Each wall is flat, endless, passes through zero and stands at right angles to its row. A trip goes straight from one point to another. Which walls does it cross, in order?

Walls:
(1): [-3.30  0.34  0.32]
(2): [ 0.18 -0.94  0.37]
(3): [ 2.33 -0.88  1.99]
Trips:
[ 3.23 -0.12  1.90] to [ 3.51  2.02 -3.02] -> 2
[-2.20 -0.15 -0.05] to [ 1.15 -0.38 -1.83] -> 1
[0.03 3.24 2.31] to [ 0.68 -4.84 -1.82] -> 1, 2
[-0.92 -2.98  0.77] to [ 1.90 -0.27  1.63] -> 1
[ 0.37 -0.15  0.24] to [-3.26 -0.76  2.56] -> 1, 3
[-1.87 -0.01  0.00] to [ 0.86  1.28 -1.91] -> 1
[ 1.60  3.69 -1.78] to [-4.27 -0.57  4.06] -> 1, 2
[-2.52  2.64 -2.77] to [-2.99 -0.09  4.55] -> 2, 3

Walls:
(1): [-0.86  0.24  4.20 -1.23  2.65  2.11 -0.81 -0.15  0.67  1.80  3.68]
(2): [ 3.06 -3.85 -1.76 -0.17  0.13  2.37  4.59 -0.62 -2.60  0.83 -0.23]
(3): [-3.37  0.53  1.79 -3.52 -0.63 -1.11 -1.77 -4.12  0.15  3.70 -1.65]
(4): [ 2.58 -0.90 -2.67 -1.67 -3.24  0.74  0.78 -0.95  2.23 -2.34  2.16]
Trips:
[ 0.64  2.31  2.18  0.55  1.31  0.34  0.10 -3.74  1.74  3.36  1.68] to [-0.43  1.19  0.09 -0.24 -2.91 -0.45  1.43 -0.07 -1.31  2.97  0.16] -> 2, 1
[-3.33  3.32  1.69  0.40 -1.11 -0.10 -3.68  0.74  1.49 -1.13 -0.94] to [ 3.76  2.72  3.83  4.02  2.61 -1.82 -0.31  1.01  1.54 -1.98  1.33] -> 3
[ 1.02  1.47 -2.99 -4.24 -0.22  0.95  0.21  1.05  0.50  5.14 -1.41] to [-1.61 -3.54 -1.54  0.34 -0.90 -0.06  1.28  0.76 -0.27  1.04 -0.25] -> 3
[ 0.51  3.23  0.29  0.42 -0.83 -0.06 -2.42 -1.60  0.73  0.37  1.28] to [-0.14 -3.16  2.15 -0.68 -2.57  2.92  3.29 -2.45  1.50  1.80 -0.68] -> 2
[ 0.28 -3.14 -2.54 -2.96  1.25  0.04  3.06  1.93 -0.35 -1.62  0.37] to [-5.25 -1.97  2.14 -0.72 -0.31  0.46  2.63 -0.61 -1.66 -1.63 -4.60] -> 4, 3
[-1.02 -0.02  1.10  2.12 -2.31 -2.28  3.45 -0.93 -0.56  2.23 -2.72] to [-0.32  0.53 -4.73  5.00 -2.44  2.34 -1.71 -1.24  0.32 -0.89 -2.44] -> 3, 4
[ 1.58 -0.94  0.35  0.21  0.48 -2.67 -0.82  0.43  0.59 -0.42 -5.94] to [-1.40 -0.47 -1.46 -0.95 -0.03 -0.43 -1.11 -2.71  6.01  0.55 -0.02] -> 4, 1

Walls:
(1): [-1.04  3.19  3.14  0.59 -2.71  0.14 -2.19 -0.91 -0.04  4.26 -2.96 -1.80
  0.61 -1.27  1.78  2.86 -0.02  0.31  2.18 -0.97  1.84  3.58 -0.53 -1.86]
(2): [ 4.95 -2.67  4.71  1.05 -2.58  0.41  2.33 -1.11  0.20 -3.82 -1.24  0.74
 -1.94  1.80  2.30 -0.40  1.40  0.87  0.47  0.49  1.09  3.14 -1.44 -0.31]
(3): [ 2.30  2.49  5.37 -2.04  2.80 -0.66  2.72  0.47  2.31  1.66 -0.59 -1.17
  0.80  3.02  2.64  0.61 -2.51  3.78 -1.74 -1.68 -2.45  2.27 -4.40  1.62]
(4): [ 0.53  2.46  2.48  1.55  1.64 -0.56 -3.57 -3.52  0.78  3.02 -0.20 -2.99
  6.77 -0.59 -3.16 -1.76  0.87 -1.36  0.13  1.08 -0.67 -1.88 -1.13 -1.89]
(5): [-0.88 -3.08  2.17  0.40 -2.07 -1.17 -0.26 -0.28 -1.19 -0.42 -1.44  1.17
 -0.51 -2.31  1.57 -0.15 -0.04 -0.93  2.32 -1.13  1.41 -1.95  4.02  0.55]
Trips:
[ 1.55  1.32  3.01 -2.10  1.11  2.76  0.04 -1.07 -1.25 -0.61 -1.31 -3.53
 -2.92  0.02 -3.07 -2.04 -1.40 -1.23  1.51  0.42  3.30  0.51 -3.70  1.62] to [ 2.74 -1.68  2.31 -0.79 -0.27  5.28 -1.77 -2.11  0.39 -0.90  1.10 -6.03
 -1.15 -4.17  2.46  1.90  1.38 -0.33  1.43 -0.34 -0.37 -2.00  4.03  1.37] -> 5, 3
[-1.80 -0.80 -3.22  0.87  0.02 -1.72 -1.07 -1.30  0.49 -1.01 -1.92  1.50
  1.21 -0.63 -2.80  1.03 -0.83 -1.97  3.30  2.36 -0.06  0.05 -2.04 -0.77] to [-2.71  0.02 -2.06 -2.60  3.13 -1.69  2.18  1.92  0.23  2.69  2.38  1.12
  0.07  1.80  3.37  0.51  0.96  1.17 -3.03  1.83  3.03 -3.70  0.06 -1.10] -> 4, 3
[ 1.86 -0.15 -0.64 -1.18 -0.72  3.12 -4.68 -1.69 -2.41 -0.94 -2.82 -2.86
  0.20  1.08  1.26  1.64 -0.68  1.45  1.35 -0.01 -0.35 -4.00 -6.02 -2.26] to [-1.05  2.43 -2.19  4.50 -4.04  3.28 -2.51 -1.06 -2.92  1.11 -0.95 -3.40
 -2.18 -1.18  1.02 -0.57 -6.78  1.68 -0.35 -1.49 -1.12  2.00  1.16  1.93] -> 2, 3, 4, 5
[-1.33  0.64  5.85 -1.76 -2.18 -2.06  1.33 -1.48 -3.03 -1.65  1.40  2.71
 -4.74 -0.79  0.47  0.92  0.81 -0.02 -1.89  3.87  1.31 -4.31  0.22  0.79] to [ 1.26 -0.37  0.68 -0.04 -2.82  3.33  3.08  0.41  1.34  1.52 -1.95  4.77
  2.65  0.80 -0.09 -2.80  2.43 -2.81  2.22 -1.46 -1.14 -1.96 -1.16  0.08] -> 4
[-3.24 -1.68  1.69  2.20 -2.13 -1.97 -1.28 -1.98 -0.56 -0.68 -0.12 -6.07
 -1.53 -1.37 -1.39 -1.15 -3.41 -0.50  1.56 -1.35  3.00 -2.15  0.92  2.70] to [-0.65 -0.66 -0.71  1.11 -2.41 -1.96 -0.30 -1.02 -2.09 -2.28  3.63 -5.93
  0.53  0.39  0.87  0.02  1.41 -0.45 -0.90  0.03 -0.45 -2.06  1.14 -0.04] -> 1
[ 2.37 -0.29  0.30 -2.93  1.00  0.39 -0.89 -0.44 -0.65  3.27 -2.35  1.20
  1.03  1.46  1.54 -2.44 -0.83 -0.13 -0.73  1.35  0.52  1.90 -1.91  4.46] to [-0.49  1.09  1.84  3.36  0.31  0.99  3.12  0.82 -3.31  1.69  1.84 -2.04
 -1.88 -0.16  1.59  2.29 -1.28  1.33  1.88  0.43 -0.96 -2.89 -0.31  1.29] -> 4, 5, 2

Walls:
(1): [ 2.65 -2.77  1.08  0.09 -4.18  1.88  1.02  0.61  0.06 -0.82 -0.21 -0.45
 -2.90 -1.73  1.91 -1.12  2.36  2.06  2.86  0.39 -1.44 -1.37  2.74  1.08
 -2.38  2.82  3.24 -0.85  2.18  2.88  0.32  0.75  3.68  0.27 -2.03  2.14
  0.74  2.47 -4.73  2.78 -2.90  0.80 -1.75  2.88  0.22  0.21  1.98 -2.47]
(2): [-1.29 -1.27  0.13 -0.63  0.05 -2.76 -2.82 -1.76  0.18 -1.30 -2.18  1.98
  4.54 -0.28  2.28 -0.44 -2.11 -3.56  2.14  0.60 -0.25  1.19  2.23 -1.77
 -2.61  1.46 -0.98 -0.34  3.79 -1.36  2.65 -3.79  1.56 -2.10 -2.01 -0.06
  3.52 -2.89 -1.01  3.25 -1.84 -0.24 -0.77  0.98 -3.56  1.51  2.16 -0.28]
(3): [ 1.71  1.61  1.67  1.25  3.03 -1.90  2.37  2.93  1.46 -1.98 -2.44  0.45
 -2.55 -2.47 -0.68  0.83 -0.31 -0.43  0.78  0.45  1.36  3.11 -1.77 -2.99
  2.43  1.62  0.24  1.36  3.98  0.70 -1.62  0.39  1.41  0.98  1.02 -3.52
 -0.28 -1.64 -2.23  0.38 -2.22  2.64  1.94 -0.66  2.20 -0.81  0.51 -4.88]
(4): [-1.15 -2.16 -0.28 -1.31  0.41  0.35 -0.18  0.73  2.92 -2.72  1.87 -1.36
  0.47 -1.08 -3.46  0.69  2.85 -5.16 -0.03 -2.57 -0.67  0.95  2.32  1.28
  0.47  0.74 -0.30  0.44  0.47 -3.08 -0.51 -2.44 -0.76  4.65  0.35  4.42
 -2.50 -0.85  0.21 -2.56  2.37 -0.20 -2.42 -1.71 -1.65 -1.26  0.75  0.81]
(5): [ 1.88 -1.11  0.41  1.93  0.72 -0.71 -0.67  1.08  2.25  0.54  1.57 -1.18
  5.88 -0.83 -3.67 -2.30 -3.27  1.37  0.23  0.17  0.40 -0.81 -3.14 -0.85
  2.75 -1.75  0.59  2.12  0.07  0.82  0.40 -1.27  0.10 -0.68 -3.91  1.03
 -2.91 -0.26 -3.41 -1.69 -0.84 -4.43 -3.77  0.66 -0.97 -0.26  2.48  0.63]
Trips:
[ 4.62  2.99  1.89  0.85  1.23 -3.43  2.33 -0.54 -2.54 -4.62 -0.81 -1.65
  0.57 -0.90 -0.76  0.56  1.01 -4.78 -1.67  1.36 -0.26 -2.23  3.07  0.67
  3.24  0.44  0.60 -1.96 -2.81  2.26  2.29  0.38 -1.61 -0.02 -1.55  0.12
  1.33  0.27  0.58 -1.45  0.33 -1.34  0.71  2.64  1.31  0.18 -4.22  0.83] to [ 2.27 -1.21  6.48  3.58 -0.54  3.04  2.50  2.17 -1.77  0.93  1.69 -1.10
  0.42 -2.32 -1.59  2.05 -0.84  0.05  1.29 -1.07  1.99 -2.46  1.95 -2.01
  0.42  3.29 -0.81 -0.70 -3.00  0.81 -4.04  0.81  0.59 -0.21  0.73  0.40
 -0.04 -0.54 -2.83 -1.48  3.10  1.16 -2.27  1.56  0.67 -0.33  7.44  2.25] -> 5, 1
[-0.19 -2.14  2.96 -1.86  2.26  2.00  1.26  1.77 -0.38 -1.48  2.68 -5.06
 -4.97  1.17  1.69  1.42  1.10  1.59  0.40 -0.96 -0.55 -2.26  6.53 -0.92
 -1.41 -0.13 -0.81 -0.09  3.76  0.11  3.56 -0.63 -2.84 -1.32 -2.38  0.41
 -2.35 -1.10 -0.25 -1.42  3.23  0.61  1.71 -2.41 -0.89  2.17 -1.39  2.27] to [-1.50  0.38 -0.01 -3.02  1.62  3.00  1.51 -0.83 -3.61  0.67 -0.32  1.76
  0.10  0.64  1.77 -3.88 -3.64 -0.60  0.67 -1.31 -2.22  2.90 -2.26 -1.06
  3.98  2.75 -3.61  0.39 -1.55 -1.29 -1.72 -1.97  0.50 -2.31  0.26 -2.12
 -0.96  0.87 -2.02 -1.52 -0.23 -0.74 -0.95 -0.89 -1.23 -0.52 -3.75 -2.38] -> 1, 3, 4, 5, 2
[-3.78  0.96  1.17  1.13  4.55  0.88 -1.88 -1.11  2.26  0.26 -2.59  4.40
  4.05  3.48  4.49 -4.60  0.71 -1.47 -1.96  0.47  1.98 -1.39  2.82  0.08
  2.31 -3.11  2.14  2.32  0.67  2.17 -0.84  1.65 -1.64 -1.12 -0.30  1.25
  0.42  1.46 -2.52  0.43  1.06 -5.37  0.60 -1.18 -1.64  0.90  0.03  1.50] to [ 4.62  0.34  1.45  0.24 -1.12  0.83 -0.71  0.43 -8.93 -1.42  0.55 -1.93
  3.98  0.84 -2.71 -0.96  2.46  1.38 -0.69  2.29 -2.94  3.49 -1.38 -0.15
 -1.50  1.03  2.48  1.23  0.70  0.47 -1.87  1.27  1.01  2.75 -2.49 -3.88
 -1.38  0.68  0.40  2.60  0.23  3.05 -3.10 -3.73  0.82  0.19  0.92 -1.00] -> 1, 3, 2
[ 3.50 -1.84  3.37  0.75  1.44 -0.58 -4.47  3.99 -2.52  0.69  0.62 -2.70
 -0.02 -3.52 -0.47 -0.54  2.76 -3.65  0.66 -0.14  4.38 -1.41 -0.06  4.14
  1.41  0.33 -0.71  1.01 -2.04 -2.75 -4.53  3.00 -1.52  1.74 -1.69  1.34
  4.74  0.79 -1.53  3.38  1.30 -2.04 -2.23 -2.27 -0.04  4.77 -0.61 -0.81] to [ 0.48 -5.26 -1.40  4.08 -3.02 -3.72  0.30 -4.05 -2.17 -2.68 -1.76 -3.15
 -2.74  2.83  2.01  0.34  2.69 -3.04 -0.60 -0.99  0.13 -1.82  0.80  1.14
 -2.56 -0.15  0.48 -0.40 -3.13 -0.64 -1.04  3.79 -2.23 -1.29 -0.85  0.81
  1.40  2.38 -0.20 -1.80  3.88  1.72  3.10 -0.96 -0.89 -1.61  1.42 -0.10] -> 5
[ 1.39  0.85 -0.80 -2.22  3.27 -2.56 -2.42  0.00  2.31  2.38  1.32 -0.99
  1.67  0.90  2.70  3.93  1.39 -2.37 -0.67 -0.44  3.57 -1.00  1.05 -0.58
  0.76 -1.62  2.44  0.74 -0.23  1.33  0.34 -0.28 -1.58  0.88  4.15  0.30
 -1.57  1.05  3.91 -0.43  1.88  0.60  2.18  0.75  1.48 -1.46  2.41  0.99] to [ 3.87  0.12  0.10 -3.87  0.08 -0.01  1.17  0.20 -0.51 -0.32 -1.86  2.78
  4.34 -1.79 -1.45  1.21  1.72 -0.24 -3.30 -1.80 -0.43 -4.47 -0.68  0.58
 -1.27  4.78 -1.25  0.07 -0.72 -1.66 -0.70  1.12 -0.34 -1.12 -2.71 -0.67
 -0.40 -0.11  0.77 -0.87 -2.67  3.16 -3.66 -2.41  1.22  2.96 -4.90  1.41] -> 2, 5
[ 1.40  1.69 -1.14 -0.35 -1.24  3.51 -2.46 -3.46 -1.41 -2.86 -3.83  0.05
 -2.05  5.65 -3.20  0.65 -2.09  2.01 -0.70 -1.32  1.37  0.35  0.14 -3.06
  2.93 -2.40  2.68  0.69  1.11  1.62 -3.16 -0.43 -0.67 -2.97 -4.08 -1.69
 -3.09  1.16 -1.39 -4.04  1.94 -2.08  0.33 -3.47 -0.95 -1.97 -0.60  0.47] to [-0.77 -1.52  0.92 -1.42 -0.78  3.51 -1.15  1.49 -1.87 -0.42  0.27  3.11
  1.75  1.16 -3.23  3.54 -0.40 -2.03 -1.39  0.22 -0.14 -0.01 -2.00  1.27
  2.52 -3.60  0.42  2.91 -0.46 -1.05 -0.83 -1.24 -1.30 -1.33  3.06  0.72
 -4.68  0.98 -0.24 -2.11  2.11 -2.58  0.91 -3.26 -1.30  0.49  2.22 -0.52] -> 4

Walls:
(1): [-0.54 -0.38 -1.67  2.94 -1.29  1.41 -2.69  2.01  2.68  1.33  4.38 -2.80
 -3.05  2.23  1.99  2.68  1.64 -2.56  1.18  1.84 -0.29  1.51 -3.97 -8.38
  0.94  3.00 -2.72 -0.08  0.77  0.10 -1.94  0.72 -2.17  0.12 -0.07 -0.91
  5.47  0.97 -3.29 -2.71  2.25  0.62 -0.79  1.85  2.21 -2.13  1.13  1.19]
(2): [-1.82 -4.03 -0.43 -2.05  1.40  3.12  0.86  0.33  0.16  1.50  0.61  2.77
 -1.10  0.25  0.67 -1.68  1.68 -3.86  0.77  4.27  1.66 -0.09  2.99 -4.65
  4.02 -0.50 -4.13 -0.12 -1.47  1.59  0.01 -4.56  1.46 -0.17 -3.13 -6.30
 -2.26 -1.22  1.94 -2.40 -3.29 -2.68 -1.52  2.50  0.34  1.83 -1.23  1.48]
(3): [-2.08 -3.33  0.07  0.58  1.13  0.46  3.74 -1.81 -1.39 -3.53 -1.16 -0.43
  0.09 -2.40 -0.64 -0.66  0.09 -1.90  3.63 -2.35  1.93  1.27  5.27 -3.52
  2.14 -5.80 -0.32 -2.99 -0.62  0.71  0.69 -1.94 -2.69 -0.12 -0.24  3.28
 -0.98  3.60 -0.25  0.75  3.40  3.61 -1.36 -0.42 -0.68  1.95  3.91 -5.20]
(4): [ 0.66 -0.58 -2.31  2.54 -0.38 -1.62 -3.50  1.00 -1.35  0.83  0.58  0.83
 -2.23  0.56 -0.15  2.52  2.54  0.18  0.51  0.48  1.20 -0.11 -2.52  5.45
  1.10  0.20 -0.40  2.45  2.07  2.32 -1.63  1.51 -0.29 -1.90 -0.15  0.59
  1.15  1.38  3.20 -3.22 -3.38 -0.35 -0.24 -0.25  1.40 -0.94 -0.42 -1.25]
(5): [ 2.81  0.31  0.00  1.16  0.61 -0.52  2.08 -4.09  1.40 -0.55  1.11 -2.59
  1.03  0.89 -2.62  1.64  0.96 -3.30  0.19 -5.29 -0.56  3.99 -0.70  1.03
 -3.45 -3.02  0.96  3.53  1.86  0.85 -1.54  2.07  0.69 -1.61 -4.01  1.31
  1.13  0.44  0.23  1.54 -1.60  0.67 -2.09  2.99 -2.31 -1.21  0.42 -0.68]
(6): [-0.49 -0.23  3.88  4.50 -0.71 -0.63 -0.92  0.25 -0.99  5.95 -0.80  0.29
  5.37  3.78  1.34  3.18 -1.32 -1.32 -0.04 -1.14 -2.42 -0.63 -0.62 -0.98
 -0.02  0.73 -1.43 -2.86  1.92 -1.55  5.10  1.49  4.96  1.07  0.04 -1.42
  1.00  0.58  1.83  3.05 -0.76 -1.62 -1.81  1.62 -2.42 -2.78  0.85  3.97]
Trips:
[-1.22  2.15 -1.06  2.48 -0.92  0.57  0.96 -4.74 -0.58  0.47 -1.20 -0.99
  0.88  2.17 -0.85  0.65  1.53 -0.69  1.28 -2.91 -0.91  1.23  2.43 -0.50
  4.40 -0.27 -1.81 -0.68 -0.25  1.74 -2.04  1.27 -3.04  1.36 -2.10  2.27
  2.17 -0.35  1.13 -2.17  2.53  1.53 -0.20 -3.06  0.59 -1.04  0.96 -3.18] to [-2.97 -2.39  1.18 -0.27  1.93 -2.15 -1.54 -3.31 -0.50  3.76 -0.05 -1.25
  0.15  1.14  0.35 -2.77 -1.32  3.29  0.98  1.53 -2.32 -0.67 -1.91 -1.44
 -0.12  1.51  1.41 -1.02  1.18 -4.42  2.59  1.80 -0.19 -0.96  3.79  0.03
 -0.71 -2.07 -3.23 -2.88  0.44  3.29 -3.74 -1.08 -3.26 -0.82  1.77 -3.26] -> 4, 6, 5
[ 3.37 -2.13  2.06  0.10 -2.26 -0.53  2.68  3.13  1.07  0.49 -4.51  0.66
  3.77 -1.36  1.56 -2.88  1.02 -0.49  2.01  1.27 -2.27 -2.68 -2.90  2.99
  0.29  2.50  0.95 -1.86 -0.07 -0.01  1.33  1.23 -0.64 -0.99 -2.91 -2.87
  1.84  0.20  1.14 -1.85  1.92 -3.13  1.23  1.81 -0.34  0.43 -0.07 -0.06] to [-1.65  5.35  0.50  0.50 -0.23  1.95  2.30  1.11  3.65 -0.57  2.40  1.34
  2.21 -0.51  1.13 -3.07 -5.36  1.31 -0.95 -0.92  1.55 -0.60 -4.14 -2.32
 -1.54 -1.90 -1.63 -1.17  0.58  0.79 -0.55  4.33 -2.88 -1.34  0.69  3.41
  3.19 -1.71 -1.66 -2.19  3.24  1.20 -0.45  2.21 -0.05 -1.69 -0.34 -0.20] -> 4, 2, 1, 5, 6
[ 0.49  1.43  3.51  0.35 -4.99  0.42  0.48 -0.23 -2.30 -1.34 -0.45 -0.53
 -1.08 -3.03 -1.41 -2.61 -2.34 -1.73  2.77 -0.80  3.71 -0.30  1.37  1.41
  2.23 -2.01  0.59 -2.34  2.36  2.72  0.39  0.56  1.72  0.26  2.42 -1.37
  2.03  2.43  1.03  0.65 -0.63 -0.95  1.90  0.21 -1.78 -1.46  2.92  0.24] to [ 4.54  3.18  1.25  0.94 -0.84 -0.05 -2.79  2.56 -1.33  0.09  0.23 -2.32
  0.54 -3.97  1.48  0.81  0.90 -1.16 -1.07 -1.81 -0.67  1.47 -0.46 -1.48
  1.98 -0.71 -1.21 -1.19  3.08 -0.74  4.84  1.22  0.01  3.11 -0.12  0.82
 -4.13 -3.07  0.23 -2.26  1.80 -0.83 -2.50  0.47 -2.99 -0.51 -0.11  0.75] -> 4, 5, 3, 1
[ 1.86  1.95  0.35 -0.52 -2.53 -0.63  1.29 -0.63 -1.80  2.68 -2.11 -0.84
 -0.59 -0.39 -1.02 -1.30 -1.43 -4.45  4.00  0.52 -0.68 -3.94 -4.41 -1.82
  1.21  2.19  0.28  1.43 -3.61  0.63 -0.37  1.32 -0.50  6.17  0.41 -1.41
  1.58 -2.54 -0.32  0.56 -0.93 -1.08 -1.05  2.75  0.44 -0.54 -1.86 -1.58] to [ 2.77 -0.53  1.58 -0.76 -1.07 -0.56  2.40  0.14 -0.22 -2.48  2.92  2.65
 -0.43 -3.10 -3.40 -0.02 -2.42 -1.06  0.95 -0.66  0.47  0.19  0.13 -1.19
  1.10 -2.38  3.58 -1.11 -1.61 -1.55 -4.15 -1.80 -1.51 -2.94  1.28 -4.02
 -0.45 -0.56 -2.59 -0.44  1.23 -0.73  1.91 -5.45 -0.13  2.65 -0.35 -0.50] -> 6, 3, 1
[ 0.99  0.02  1.77  0.55  2.49  4.43 -0.45 -0.68 -0.06  0.34 -2.34 -2.57
 -4.58  2.20 -2.23 -0.40  1.16  1.36  1.98 -1.88 -0.86 -0.87  3.73  0.61
  4.04  0.87 -3.46 -3.03  1.42  2.90  0.72 -3.05  0.37 -1.40  1.60 -1.07
 -0.81 -0.39  0.72 -0.52  0.92 -0.39 -0.41 -1.86  3.60  0.79 -3.30 -3.25] to [ 0.12 -4.03  4.18  1.75 -2.62  0.33  2.69 -1.20  2.02  2.17 -1.36 -1.36
  1.68  2.37 -1.93 -0.26  1.02  1.53 -1.39 -1.02  0.74 -3.63 -0.72  1.67
  0.33 -2.32  1.92 -0.02  3.11  3.61 -0.67  6.10 -1.20  0.62  0.38 -2.87
 -1.13  2.65 -0.58  0.76 -3.33 -1.38 -0.17  2.34  0.35  2.30  1.68 -0.29] -> 6, 5, 2, 3
[ 0.23  1.76  0.78 -4.03  0.29  5.29 -1.84 -1.61 -0.78 -2.18 -0.81 -1.02
 -1.18  1.49  0.98  0.88  0.20  1.07 -0.26 -2.29  3.35 -0.81 -0.03 -3.50
  1.28  0.16 -0.31 -2.92  0.01  0.07  1.46  0.85 -0.02  2.22  0.92  0.16
  2.22 -0.71 -2.21 -0.36  1.80  0.68 -1.17  5.11 -1.67  2.66 -1.90  3.15] to [-3.79  0.59  3.59 -0.18 -0.27  1.46 -2.13  1.29 -0.01 -0.35  0.43 -0.41
  1.14  3.38  0.74  1.38 -2.28 -1.51 -0.35 -0.18  0.22  3.04  0.54 -0.81
  1.57 -0.82  0.25  1.30 -1.59  3.28  0.03  2.74 -1.40 -1.67  0.35  1.18
 -0.70 -3.37 -3.55 -3.05 -2.42 -1.81  2.01  0.21 -3.07 -0.01 -1.26 -3.87] -> 6, 5, 3, 4
